Rows are points. Examples show where two turns around zero, p and q, send a point. Write where each new point lands after one turn and then the other. Backwards means that the second turn is done in reverse. Each puzzle has new turns, and all numbers are rounded.

Turn p:
[-24  -1] -> [-22  10]
[-4 13] -> [ 2 13]
[61  6] -> [ 58 -21]
[-33 -18] -> [-38  -2]
Turn q:
[-3 -6] -> [-7 -1]
[-17  54] -> [33 46]
[-18  -4] -> [-14  12]
[  7 -52] -> [-38 -36]
[31  8] -> [ 25 -20]
Where do these land?
p, then q: [-6 -5] -> [-6  5]
q, then p backwards: [31 55] -> [53 34]
p, then q backwards: [  9 -39] -> [ 26 -30]
q, then p: [-11  17] -> [15 14]
q, then p: [-24 -28] -> [-32  19]

Turn p:
[ 29 -41 -33  -7] -> [  6 -32 -49 -15]
[ -2  12  13 -35] -> [ -9   0  23 -31]
[12 45 19 23] -> [17 -6 44 29]
[  7   3 -40  26] -> [ 38  -1 -24  16]
[-45 -19  41  -7] -> [-52  37   7   0]
Turn q:
[ 13   9 -34 -48] -> [  7  30 -18 -49]
[ 18 -11 -24   0] -> [ 18  -2 -24  -9]
[-13 -13  68 -21] -> [ -1 -15  72  -3]
[  8 -10  30  -9] -> [14 -6 30 -1]
[  0  32 -37  48] -> [-16  16 -50  41]
[-26  -7  -3  29] -> [-23 -24 -10  20]
Where do these land?
q, then p: [  2 -19  23 -19] -> [-29 -16   9  -9]
q, then p: [ 11 -20   3  33] -> [ -1 -17 -29  22]
q, then p backwards: [  8  55   3 -23] -> [-59   9   8  -1]
p, then q: [ 23 -40  -4 -15] -> [ -9 -24 -22 -35]
p, then q: [ -2 -52  19  21] -> [-41 -23 -36   3]
q, then p: [-24  59 -17 -33] -> [ 24  50  45 -19]
p, then q: [-18  16 -27  37] -> [ 20  24 -22  35]

Turn p:
[ 14  -2   9 -13  -6 -10  30 -37] -> [ 27  14  14  24  28  -5  11 -16]
[-13 -44 -61 -10  -6  -6 -43 -14] -> [ 39  -3 -45 -11 -11  -7   0  65]
[-30  21   7 -14   2   5 -33  18] -> [  3 -16  -4 -21 -41  12 -18 -10]
[-28  39   3  30  12 -24  17  28] -> [-36  20 -19 -16 -18 -20 -10 -43]
[ 24   2  10 -24  15   2  22  28] -> [-18  16  17  -5   4  33  26  -7]
[-42  40   5   8 -27  43   2 -10] -> [ -2 -51 -20  27 -22  -3 -17 -40]
[ 38 -31  -1  -1 -26  -4  14  11] -> [-10   9  23  20  10  -7  33  32]
[-21  37 -11  91  86  18  -6  27] -> [-82   0 -52 -52  36  -4 -68 -26]
[ 14 -80  28 -12 -14  -4   3 -26] -> [ 37 -18  42 -13  37 -24  36  39]
[ 17  15  -8 -38   1 -13  11   4] -> [ 13  28   5  12 -11  29  16  -7]
[ 27   5  19 -16 -37  -8 -17 -30] -> [ 29   2  39  36 -10  -5 -11  11]
Turn q:
[ 51 -13  10  -6  -4 -15  17 -14] -> [ 28 -21  24  21  20 -31   5   3]
[-32  19   7  29 -49  22   4  29] -> [-47  -7 -29  19 -28  19  36 -10]
[ -6 -31  10  33  35  -2  24  11] -> [  2 -14 -12   0  15  13  -9  58]
[-19 -11 -11 -21  -7 -19 -40 -34] -> [ -1  43 -13 -17   8 -29 -21 -24]
[-35 -15 -41 -40 -42 -18  21 -10] -> [  6  -8 -56  11  10  -2 -28 -56]
[ -7  46   9  30  30  14 -11 -15] -> [-15  36  36   3  -2  37  10  15]
[26  3 -4 41 17 65  2 42] -> [-23 -34  32  11 -57  21   0  45]
[-16 -32  35 -48  35 -25  17 -39] -> [ 10  -5   0 -43  75 -15 -26  -2]
[ 38  34 -16 -19 -14 -20 -34  30] -> [ 41  10  17  -6 -42 -13  32 -30]
Where do these land?
p, then q: [  9  -7 -23 -35  23  26  11 -39] -> [  8 -18  43  10 -26   6 -30  28]
q, then p: [-25 -17 -10   1 -21  29  14  11] -> [ 16 -23 -30  -7 -10 -19   5  20]
q, then p: [  2   0  16  53 -10 -41 -41 -44] -> [-43  48 -16   1 -21  -6 -24 -55]
q, then p backwards: [ -9 -19 -25 -15 -35 -27  -4  -6] -> [-32  21 -24  15  -4 -12  18 -23]
q, then p backwards: [-22 -26 -50   2  48   4  25  74] -> [-32  -1 -44 -43  16  36 -76   0]
p, then q backwards: [ 18  50  21   1 -13  -9  -1 -24] -> [ 17  19 -41  -5  -8  16   1 -39]
q, then p: [-29   3 -20  31  44  35  39  26] -> [-32 -66 -11  -7 -18  23  12  31]
p, then q: [-25  24   8 -16 -61  17 -40  -4] -> [-18  -6 -27  37 -13 -63  22   9]
q, then p: [ 60  20  41  17 -15   4   4  27] -> [-21   7  37  -4  29 -34  50 -23]
p, then q backwards: [ 19 -21  35 -26  31 -36  22   6] -> [  3  44  33 -17  29 -19 -26 -17]
q, then p: [  1  -6   6 -15   9   0 -29 -27] -> [ 18  18  14  -9 -18   8 -19 -17]
